Each row of a before or after table is a point. The points were changed in one or more steps. Then noise was added and the rows were shuffled. The steps act on columns, c1 being the first. What was done? A step turns or swaps two columns, mirrors them in a line or flattens them onto one, adds a multiple of one to another, or multiplies or shifts one. Angles are multiples of 10 degrees, from the lower column toward the higher: turns from -170 to 170, lines from 10 to 170 but not 90. Use the fewest steps. Two steps may share a column if one is a turn and the other turns, adds or multiplies; they go together, in the order done. Otherwise the lowest column goes first.
(in the rows, 128 means zero)

Before, 11 rows:
[[138  47]
 [ 98 195]
 [161  55]
 [134 100]
 [135 134]
 [120 154]
 [ 91 158]
 [120  58]
 [ 93 102]
 [140 127]
 [185 185]]
After (11 x 2):
[[151 185]
 [126  58]
 [142  54]
 [114 101]
 [112 157]
 [115 194]
 [130 100]
 [133 127]
 [132  46]
 [129 134]
 [126 155]]
Steps: multiply c1 by 0.4

Before (13 x 3):
[[159 109 167]
 [108  92 162]
 [ 90  52  65]
 [110  64  86]
 [ 93 197 189]
 [165  94 131]
 [110  91  82]
 [ 89  70 109]
 [107 173 177]
 [114 198 156]
 [ 94 168 154]
 [ 53  69 117]
 [100 159 145]]
After:
[[108 220 153]
 [101  70  59]
 [151 129 170]
 [103 112 158]
 [115 112  81]
 [118  84  85]
 [ 96 179 141]
 [ 83 218 181]
 [ 57  87 105]
 [ 91 188 147]
 [165 115 138]
 [100 192 173]
 [ 93  90 101]]
Steps: turn c1 and c3 by 10 degrees; shift c2 by 20

Before, 8 rows:
[[ 90 102 174 198]
 [106 114 114 178]
 [129 115 144 102]
 [214  63  68 151]
 [147 147 185 129]
 [128  70 136 146]
 [151 133 163  80]
 [134 195  81  57]]
After, 8 rows:
[[130 195  83  33]
 [211  59  73 159]
 [152 135 163  67]
 [107 118 112 196]
 [ 91 103 177 217]
 [130 113 141  92]
 [143 141 182 131]
 [125  69 132 150]]
Steps: multiply c4 by 1.3

Before (11 x 6):
[[120 177 112 158 113 135]
 [157 155 144  78 111  43]
 [112 120 127 139 157  88]
 [136 113 167  52 206 111]
 [188  92 127 205 138 138]
 [121 103 145  74 170 111]
 [148  64  87 152 186 133]
 [ 70 144 136 143 144  42]
 [181 110 118 112 121  77]
 [170  63 151  97 105 104]
 [ 97  81 126 135 218  99]]
After:
[[ 94  54 120 132  37 107]
 [184  99 101 123 106 179]
 [ 67 152 150 133  71 191]
 [136  90 177 178  87 125]
 [178  22 184 144 137 161]
 [154  66 124  33 124 116]
 [107 205  90 102 142 129]
 [115 117 123 120  79 149]
 [134  26  26  98  81  94]
 [166 105 225 196  45 101]
 [167 170 168 160 103 209]]
Steps: mirror c1 and c4 in the line at 170 degrees; multiply c2 by 1.6; multiply c3 by 2.5; turn c5 and c6 by -150 degrees

Before, 10 rows:
[[138  93 191 132 129  87  68  59 197]
 [ 81  90  96  49 133 155 171 133 211]
 [144  80 195 142  54 193 182 156 150]
 [106 134 105  85 139 154  90 126 158]
 [128 152  92 124 148  68 134 136 110]
 [ 33  20 128 156 173  75 113 189  74]
 [123 102 129  83  90  99 122 176 152]
 [154  50 163 149 172  89 102 142 176]
 [113 166 169  88 163 140 197 184 191]
 [165 137 201  95 140 133 209 182  75]]
After (10 x 9):
[[ 34  18 126 155 170  78  64 123  74]
 [127 153  90 124 145  69 122 135 110]
 [151  51 164 148 167  89 109 107 178]
 [143  78 194 143  53 193 108 184 151]
 [ 82  87  97  53 134 156 132 173 210]
 [136  93 191 131 129  85 184  56 194]
 [113 165 167  89 163 141  80 208 194]
 [123 102 130  83  86  98  79 127 150]
 [168 135 201  97 138 134  87 218  74]
 [109 133 102  88 137 153 121  90 160]]
Steps: turn c7 and c8 by 80 degrees

Before, 9 rows:
[[131 110 119  81 133 124 112 124  78 108 161]
 [133 249 162 100 102 111 152 125  93 107 124]
 [241 111 167 135 103 122 114 134 135 104 127]
 [ 92 145  79 160 121 119 114  22 119 123 148]
 [ 87 106 171 157 107 137 107  41  84 102 134]
 [109 122 175  78 149 105 145 126 121 129 188]
 [ 86 126 137  85 174 138 114 132 113 160 159]
 [103 117 158  84 122 128 171 134 130 200 125]
 [ 92 109 170 154  96 116 128 126 138 128 199]]
After (9 x 11):
[[104 121 156  84 116 127 170 130 132 200 125]
 [ 92 146  79 162 130 118 114  26 119 122 149]
 [ 88 102 138  86 166 138 114 131 113 161 159]
 [131 248 163  99 166 110 154 162  92 105 124]
 [110 111 175  78 144 104 144 126 121 128 190]
 [ 87 120 169 159 100 137 106  34  86 103 134]
 [131 110 119  81 123 124 112 120  78 108 162]
 [241 126 167 134  95 122 112 129 135 105 126]
 [ 93 129 171 155  89 115 128 121 137 128 200]]
Steps: add 0.3 times c2 to c8; turn c2 and c5 by 30 degrees
